Rows are points. The points of each table are mixes of a few directions, plus a little noise. How many directions does each table use, and how many do they share? Where both have some left over, give the other angles between the two spaces (their principal angles), to ten degrees, smallest first.

First, 5 rows:
[[ 22 -27]
 [-36  46]
 [ -4   4]
 [ 20 -25]
 [ -1   2]]
Second:
[[-11 -12]
 [-15 -16]
 [ -1  -1]
 [-10 -11]
 [-13 -15]
 [ -4  -5]
 [ 54  60]]
Directions: first 1, second 1, shared 0; angles 80

First, 7 rows:
[[-28 -32   6  16 -19  12]
 [-36 -60   8  34  43  22]
 [  2   5   0  -3  -7  -2]
 [ 16  24  -3 -13  -6  -9]
 [ 11   7  -2  -2  26  -3]
 [ 25  41  -5 -24 -28 -15]
 [ 10  16  -2  -9  -9  -6]]
Second, 7 rows:
[[  6  -2  12 -10   0  16]
 [ -5   2  -9   8   0 -12]
 [-17   5 -33  27   0 -44]
 [ 18  -6  35 -29  -1  47]
 [-16   5 -32  26   0 -43]
 [ -3   1  -5   4   0  -7]
 [ 17  -5  33 -26  -1  43]]
Directions: first 2, second 1, shared 0; angles 90

First, 11 rows:
[[ 28 -31  -3  22  46  -2   4  11  17  -1  18]
 [-34   6 -15 -21 -32  17   4   0 -33  12 -11]
 [ 37 -16   0  34  33  -8   7   4  17 -25  24]
 [ -4  10   9 -10  -6  -5  -6  -4   7   6  -9]
 [ -9  -7   3 -14   6   3  -6   4   4  22  -9]
 [ -2 -12  -6   0   8   6   2   5  -5   7   2]
 [  1   9  18 -13   3 -11 -12  -2  21  15 -12]
 [-14  -5   8 -24   6   0 -11   4  10  33 -16]
 [ 10  27  11   8 -19 -13  -1 -12   7 -25   2]
 [ -4  -5 -16  11  -6  11  11   1 -22 -12  10]
 [ -8  26  -8   6 -39   2   9 -10 -24 -29   3]]
Second (10 x 11):
[[-46 -38 -60  18   1  45  47  -2 -21 -25  35]
 [ 10   8  13  -4   0  -9 -10   0   4   5  -7]
 [  5   4   6  -2   0  -5  -5   0   2   3  -4]
 [  9   7  12  -3   0  -9  -9   0   4   5  -7]
 [ 12  10  15  -5   0 -12 -12   0   5   6  -9]
 [ 16  13  20  -6   0 -15 -16   1   7   9 -12]
 [  9   8  12  -3   0  -9  -9   0   4   5  -7]
 [ 15  12  19  -6   0 -15 -15   1   7   8 -11]
 [  2   2   3  -1   0  -2  -2   0   1   1  -2]
 [-31 -26 -41  12   1  31  32  -1 -14 -17  24]]
Directions: first 3, second 1, shared 0; angles 30

First, 8 rows:
[[ -1  25  27  16  42 -21  26  16 -43  -3  26  26   2 -47  -2 -37 -31 -15]
 [ 10 -35 -20 -33  -4   9 -11 -39  11  13  11  32  -6  36 -19   9 -10  30]
 [-12  30  13  32 -12  -1   1  39   4 -14 -24 -50   5 -21  23   4  25 -30]
 [  9 -27 -15 -25  -1   6  -5 -30   5  11  11  28  -4  24 -16   5 -12  23]
 [ -8   4  -7   9 -31  10 -14  13  26  -7 -28 -44   1  14  16  24  32  -9]
 [ -8   6  -6  12 -31  11 -15  17  26  -7 -30 -47   2  12  17  24  34 -10]
 [  4   1   8  -3  23 -10  12  -5 -22   3  20  30  -1 -15 -10 -19 -24   3]
 [  4  -5   1  -8  13  -4   5 -10 -10   3  14  22  -1  -2  -9  -9 -15   7]]
Second, 9 rows:
[[-28  10  16 -18   8   0   1  31   8 -28 -21 -25  -7 -25 -18  12  18  -8]
 [-18 -11  -3   9  40   0  10  -6 -23  -4  21 -11  16  -9  31 -34 -32  -3]
 [ 17  29 -16   0  -6  27 -27  21  13  -6 -14 -53   4  23  41 -23  30 -47]
 [  2  -2  -6  -2 -12  -7  10  -1  -4   9   8  13   2   4  11  10 -16  16]
 [ 42 -11 -14  31   7  15 -21 -45  -1  26  14  13   5  33   3 -35   7 -19]
 [-12  -1  19 -14 -13  -9   2  10  14 -13 -19  13 -15 -19 -50  32  20  12]
 [ 11  -9 -16  12   2  -3   9 -18 -16  20  25  15  11  15  34 -14 -33  12]
 [-29 -23  28  -5  21 -20  16  -7  -5 -15  -3  29  -8 -37 -60  17  -6  26]
 [ 16  16  -9 -14 -49  -3   0  17  15  10 -11   6  -8  15   8  35  11  10]]
Directions: first 2, second 4, shared 0; angles 30, 50

First, 9 rows:
[[ -7   0   2   1  13 -14   3  -2   5  -8   8  -6  -5   6   7 -10  11 -13
   -8   2   3   3   0  -6  15 -13   1   3   1   4  -4   5]
 [ 27  -5   8  25   3  -5   6   5 -17  12   5  -2  -5   1 -22 -20  -9  -8
  -13 -11  -5   7  19 -16 -13 -14  26   4 -17  15   4  -9]
 [ 13  11   1   9  11  -5  10  -9   4   4   2  -7 -10  10  -3 -13  18  -9
   -2  -3   5   0   8  -6   6 -12   0   6  -2   7  -2   2]
 [  8 -10   7  10  21 -27   4  10 -10 -10  23 -10  -8   0 -12 -33  -4 -23
  -26  -6  -6   6   2 -18  15 -33  29   3 -15  17 -14  -4]
 [  5  13 -14 -24 -16  24  -3  -1   3   4 -21   8  12 -10  -4  17  -4  19
   25   4   0 -22 -16  21 -12  19 -13  -5   7 -10  -1  -3]
 [-16   2  -2  -1 -20  23  -4 -10   8   9 -20  11   7   4  17  35   3  19
   19   8   6   3   8  12 -15  34 -27  -2  15 -16  20   7]
 [ -7 -18   3   8   5 -17   2  13 -16  -8   1   2  10  -3  -5 -13 -14 -19
  -16   3  -6  -4  16 -14  -2 -17  29   4 -14  11  10   1]
 [ -2 -10  12   6   4  -9 -12   4   4  -3  28  -6 -15  -3   1  -4  -8   8
  -15  -9  -5  28 -16  -5  12   0  -6  -8   1  -2 -19  -6]
 [-21  15 -17 -34 -21  30  -6 -10  19  -1 -28  11  14  -5  20  40   8  26
   36  13   7 -20 -20  31  -5  36 -39  -6  24 -24   6   8]]
Second, 11 rows:
[[ 20   8   0   5  -1   6   3  -2  -2   9   0  -2  -5   0 -12  -6   0   5
    3  -7  -1   0   0   0  -6  -1   2   0  -3   3  -5  -6]
 [-60 -23  -3  -4  16 -33  10   5  -3 -30 -14   4  24  11  35   0  10 -44
  -15  27   6 -16  31 -16  18 -20  19  13   1   5  33  27]
 [ 16  10 -15  -7   3   2  17   3 -14   1 -28   3  18  -2 -16 -14   3 -19
   10   6   0 -40  17   0 -13 -17  27  10 -12  12  15   1]
 [-26 -14  14   7   0  -8 -15  -2  13  -6  25  -3 -14   4  21  13   0  10
  -12  -1   1  36 -11  -3  16  13 -22  -8  12 -11  -9   3]
 [-25 -14  16   5  -3  -5 -19  -2  16  -4  30  -3 -17   2  22  17  -3  18
  -11  -4   0  42 -19   0  16  19 -29 -11  14 -15 -15   1]
 [ 35  21 -22 -28 -14  28   4   6 -10   8 -30   8  19 -20 -30  -1 -13  14
   29  -1  -6 -46 -17  23 -23   4  11  -2  -6   1  -5 -13]
 [ -7   0  -8 -17  -6   6  -4   4   0  -5  -8   4  10  -8   1   8  -7   5
    9   5  -1 -13 -11  10  -2   6  -2  -3   3  -6  -1   0]
 [ 14   2   9  18   3  -1   1  -5   1  10  13  -5 -15   7  -5  -7   5   3
   -7  -9   1  19   5  -8   1  -1  -3   0  -2   3  -5  -4]
 [ 12   5  -1   2  -1   5   1  -1  -2   5  -1  -1  -2  -1  -8  -3   0   4
    3  -4  -1  -1  -1   1  -4   0   1   0  -2   2  -3  -4]
 [ 21   0  20  42  13 -12   7 -11   1  16  24 -11 -29  20  -4 -18  15  -8
  -21 -15   4  38  22 -23   5 -11   1   6  -6  12  -2  -2]
 [ -1   4 -11 -22  -9  12  -5   5   0  -3 -11   5  12 -12  -4   9 -10  11
   14   4  -3 -18 -17  15  -6   9  -3  -5   3  -7  -4  -3]]
Directions: first 5, second 3, shared 3

First, 9 rows:
[[-17  41   7  -7  17  35 -32   4  -3  -9 -22 -19  -6 -21 -15 -13 -10  21
  -24   7  10  -4 -30   0  -1  -2  14  20 -14 -24  15 -29]
 [ 15 -40 -13  11   2 -35  15  -9  -5   3  31  11  11  15   0  15 -11   3
   17 -10 -20  10  13  14   3  11 -16 -17   5  29 -16  17]
 [  2   0   6  -4 -16   1  13   4   7   5  -8   6  -4   4  12  -3  17 -19
    5   3   8  -5  13 -12  -2  -8   3  -2   7  -5   1   9]
 [  1   4  11  -8 -27   5  20   8  12   8 -17  10  -8   6  21  -6  30 -34
    7   6  15  -9  22 -22  -4 -15   6  -2  12 -11   3  14]
 [ -5  21  16 -12 -26  20  13  12  14   6 -29   4 -13  -1  19 -12  33 -34
   -1  11  23 -13  15 -27  -5 -20  13   6   9 -24  10   6]
 [  9 -25 -10   8   5 -22   7  -7  -5   1  21   6   8   9  -3  10 -11   7
    9  -7 -14   7   5  12   3   9 -11 -10   2  20 -10   8]
 [ -3  12  10  -7 -17  12   9   7   9   4 -17   3  -8   0  12  -7  21 -21
    0   6  14  -8  10 -17  -3 -12   7   3   6 -14   6   5]
 [  9 -31 -21  16  31 -29 -12 -16 -17  -6  40  -3  17   4 -22  17 -41  39
    4 -14 -30  17 -15  34   7  25 -18 -10  -9  32 -15  -4]
 [-10  19  -5   2  31  14 -33  -5 -11 -11   2 -18   3 -16 -24  -2 -29  38
  -18  -1  -7   5 -33  18   3  11   3  12 -17  -3   5 -27]]
Second:
[[-13  33   5  -5  15  28 -25   3  -2  -7 -18 -15  -5 -17 -12 -11  -8  18
  -19   6   8  -4 -25   0  -1  -1  11  16 -12 -19  11 -24]
 [ 18 -45 -10   9 -11 -39  28  -6   1   7  28  19   9  20  11  15   3 -12
   23  -9 -16   6  27   5   1   7 -17 -20  12  28 -17  27]
 [  2 -11 -11   8  19 -11 -11  -8 -10  -5  18  -5   9  -1 -15   8 -24  25
   -1  -6 -16   9 -13  18   3  13  -7  -2  -7  13  -7  -7]
 [-14  36   8  -8   9  31 -23   5   1  -6 -23 -14  -7 -16  -9 -12  -3  11
  -18   7  12  -6 -22  -4  -2  -4  13  17  -9 -24  13 -22]
 [ -2  11  10  -7 -19  10  11   9  10   4 -17   4  -8   1  15  -8  23 -24
    1   7  15  -8  13 -18  -4 -12   7   2   7 -13   6   7]
 [ -4   8  -3   2  15   7 -16  -3  -5  -5   0  -8   1  -7 -12   0 -15  18
   -9   1  -3   2 -17   9   2   5   2   6  -9  -1   2 -13]
 [  6  -2  16 -11 -48   1  39  14  20  15 -23  20 -12  13  35  -7  52 -60
   16   8  24 -15  42 -36  -7 -25   7  -7  22 -14   3  29]
 [ 13 -34  -6   7  -9 -28  22  -6   0   5  21  13   6  17   8  12   3 -11
   17  -7 -12   5  21   3   2   5 -13 -17   9  22 -13  21]
 [ -5   3  -8   6  29   2 -24  -7 -11  -8  11 -11   6  -8 -21   3 -30  34
  -10  -5 -12   7 -26  21   4  14  -2   5 -13   7   0 -19]]
Directions: first 2, second 2, shared 2

First (9 x 32):
[[ -6 -14  31   8  16   0   4  21  16 -11 -41  20  -7  16  10   3  -6   4
   11   4  13 -22  15  34  -1 -14  -2   6 -17  -9 -32  -4]
 [ 13  11   1  -2   1  12  -2  -2   2   9  11 -32  29   0 -10  -9  -6  -2
    1  -3 -13  21  -6 -26  -2  18  12  -2   1   2   9  10]
 [ 16 -21  17   4   3 -20  -5  14  16  20   8  11  -1  33  10  15  -6   5
   -6   3  -9  -4  -5   0 -13  -3   9 -15  -3  -4 -32   6]
 [-11  21 -26   1 -11   5   5 -19 -18  -8  19  -5 -11 -17 -15  -4  10  -4
   -3   4   1   7  -5 -19   0   7   2  -7   8   4  30  -8]
 [  2  18 -23  -8 -10  10  -1 -17 -14   2  23 -25  13 -21 -11 -10   3  -5
   -4  -5  -8  20  -8 -26   6  14   0   3  12   8  32   4]
 [ -5  -5  14   6   7   0   3  10   7  -7 -20  12  -6   9   3   2  -2   2
    6   4   7 -12   7  16  -2  -7   1   0  -9  -5 -15  -4]
 [-11  -6   1   5   0  -8   3   2  -1  -8  -9  23 -22   4   4   7   4   2
    1   5   9 -16   5  17  -2 -12  -4  -3  -3  -3  -8  -9]
 [ 23  -6  -3 -16  -2   2 -12  -2   4  21  18 -28  34  -7   8  -5  -8  -2
   -7 -15 -16  22 -10 -16   8  11  -4  12  11   9   6  19]
 [-22   3 -13   1  -5  -2   5  -8 -12 -19 -10  24 -29 -17   2   2  10  -1
    1   3  16 -17   7  21   7 -14 -14   6   1   1  10 -14]]
Second (10 x 32):
[[-14   3   1  -2   5  11   3   0  -5 -18 -24   5  -4 -18   3  -8   2  -1
    8  -3  13  -9  11  22  12  -8 -13  18  -4   0   6  -4]
 [-17   4   2  -2   5  14   4   0  -6 -22 -30   6  -5 -23   4 -10   2  -2
    9  -4  16 -12  13  26  15  -9 -15  22  -4   0   8  -6]
 [ -7   2   0  -2   2   6   2   0  -2  -9 -12   3  -2 -10   1  -4   1  -1
    5  -2   7  -5   5  10   6  -4  -7   9  -2   1   2  -3]
 [  5  -1   0   1  -2  -4  -1   0   1   7   9  -2   1   7  -2   3  -1   0
   -2   2  -5   4  -4  -8  -3   3   5  -7   1  -1  -2   1]
 [ 22  -6  -1   3  -6 -17  -5   0   6  28  38  -8   6  29  -5  13  -3   3
  -11   4 -21  14 -17 -34 -18  12  20 -28   6  -1 -10   7]
 [ 16  -3  -1   3  -5 -13  -4   0   5  20  28  -6   4  22  -3   9  -2   2
   -9   3 -15  11 -12 -24 -13   9  14 -20   4  -1  -7   6]
 [-13   2   1  -1   3   9   3   0  -4 -16 -22   4  -3 -18   3  -7   1  -2
    7  -2  12  -9  10  20  10  -7 -11  16  -3   1   6  -4]
 [-11   3   1  -1   3   8   3   0  -3 -14 -19   4  -2 -14   2  -6   2  -1
    6  -2  11  -7   8  16   9  -6 -10  14  -3   0   5  -3]
 [ 33  -8  -2   4 -10 -27  -8  -1  10  44  60 -12   9  45  -7  20  -4   4
  -18   6 -32  23 -24 -51 -29  19  30 -44   9  -1 -15  11]
 [-15   4   0  -2   5  13   3   0  -5 -20 -27   5  -4 -20   4 -10   2  -1
    9  -3  15 -11  11  23  13  -9 -13  20  -4   0   7  -5]]
Directions: first 4, second 1, shared 1
